Each row is a point. Each copy is the shape, with its points in the same order, turned, moved and blurred by noise. Some copies are also mirrored. Which?

Shape:
[[ 0.29  0.31  0.14]
 [ 0.51  0.50 -0.15]
 [-0.39 -0.27 -0.33]
 [-0.54 -0.19 -0.67]
 [ 0.39  0.17 -0.27]
 [ 0.16 -0.33 -0.07]]
Copy 1, 6 rows:
[[ 0.03  0.19  0.17]
 [ 0.36  0.48  0.06]
 [ 0.02 -0.55 -0.32]
 [ 0.07 -0.62 -0.76]
 [ 0.44  0.13 -0.04]
 [ 0.25 -0.40  0.16]]
Copy 1 is: only turned
Copy 2, 6 rows:
[[ 0.38  0.43  0.02]
 [ 0.55  0.37  0.32]
 [-0.45 -0.25  0.12]
 [-0.48 -0.37  0.40]
 [ 0.43  0.04  0.20]
 [ 0.09 -0.15 -0.22]]
Copy 2 is: mirrored

Shape (7 x 4):
[[ 0.33  0.50 -0.06 -0.19]
 [-0.02 -0.51  0.40 -0.51]
 [-0.24  0.11  0.85  0.53]
 [ 0.14 -0.29  0.41 -0.09]
 [ 0.25  0.19 -0.24  0.23]
 [-0.06 -0.33 -0.23 -0.38]
 [-0.33  0.25  0.14  0.22]]
Copy 1:
[[ 0.32  0.24  0.38 -0.17]
 [ 0.21  0.11 -0.61  0.57]
 [-0.78 -0.35  0.03  0.24]
 [ 0.03 -0.10 -0.21  0.34]
 [ 0.16 -0.14  0.21 -0.48]
 [ 0.37  0.20 -0.49 -0.07]
 [-0.39  0.14 -0.02 -0.16]]
Copy 1 is: mirrored
Copy 2 (7 x 4):
[[-0.13  0.06  0.75 -0.07]
 [-0.23 -0.45 -0.05 -0.77]
 [-0.83 -0.53 -0.14  0.43]
 [-0.25 -0.52  0.01 -0.27]
 [ 0.07  0.01  0.29  0.22]
 [ 0.13  0.04  0.00 -0.50]
 [-0.43  0.15  0.09  0.15]]
Copy 2 is: only turned
Copy 3, 7 rows:
[[ 0.44  0.23 -0.31 -0.41]
 [ 0.36 -0.06  0.80 -0.35]
 [ 0.30 -0.61 -0.02  0.64]
 [ 0.45 -0.06  0.49  0.07]
 [ 0.22  0.38 -0.33  0.00]
 [-0.04  0.32  0.46 -0.35]
 [-0.01 -0.18 -0.26 -0.01]]
Copy 3 is: mirrored

Shape (9 x 6):
[[-0.81 -0.01  0.33 -0.02 -0.23  0.13]
 [ 0.03  0.20 -0.17  0.12 -0.39 -0.09]
 [-0.78 -0.01 -0.46  0.38 -0.11  0.30]
 [-0.90  0.19  0.04 -0.24 -0.19 -0.31]
 [ 0.62 -0.09 -0.43 -0.35  0.08  0.23]
 [ 0.77 -0.22 -0.51 -0.21 -0.33  0.36]
 [-0.03  0.54  0.12 -0.31 -0.08  0.23]
 [ 0.04  0.52 -0.02 -0.48  0.06  0.01]
 [ 0.51  0.00 -0.09  0.00  0.16  0.01]]
Copy 1, 9 rows:
[[-0.26  0.11  0.34  0.32  0.06 -0.75]
 [-0.14  0.27  0.09  0.29  0.33  0.20]
 [-0.46  0.31 -0.37  0.67 -0.16 -0.41]
 [ 0.09 -0.13  0.32  0.63  0.00 -0.53]
 [-0.33 -0.24 -0.26 -0.31  0.11  0.69]
 [-0.67 -0.12 -0.11 -0.25  0.23  0.91]
 [-0.03 -0.25  0.00 -0.03  0.63 -0.18]
 [ 0.20 -0.35  0.00 -0.04  0.44  0.00]
 [-0.02  0.05 -0.12 -0.41  0.09  0.41]]
Copy 1 is: mirrored
Copy 2, 9 rows:
[[ 0.01 -0.50 -0.27  0.27 -0.57 -0.31]
 [ 0.27  0.21 -0.04  0.12 -0.10 -0.32]
 [-0.38  0.25 -0.40  0.19 -0.73 -0.61]
 [-0.13 -0.45 -0.38  0.72 -0.17 -0.35]
 [-0.13  0.30 -0.14 -0.49  0.58 -0.11]
 [ 0.22  0.43 -0.11 -0.74  0.45 -0.45]
 [ 0.28 -0.10 -0.58  0.11  0.00  0.09]
 [ 0.23  0.00 -0.52  0.24  0.36  0.17]
 [ 0.06  0.20  0.06 -0.27  0.25  0.10]]
Copy 2 is: mirrored
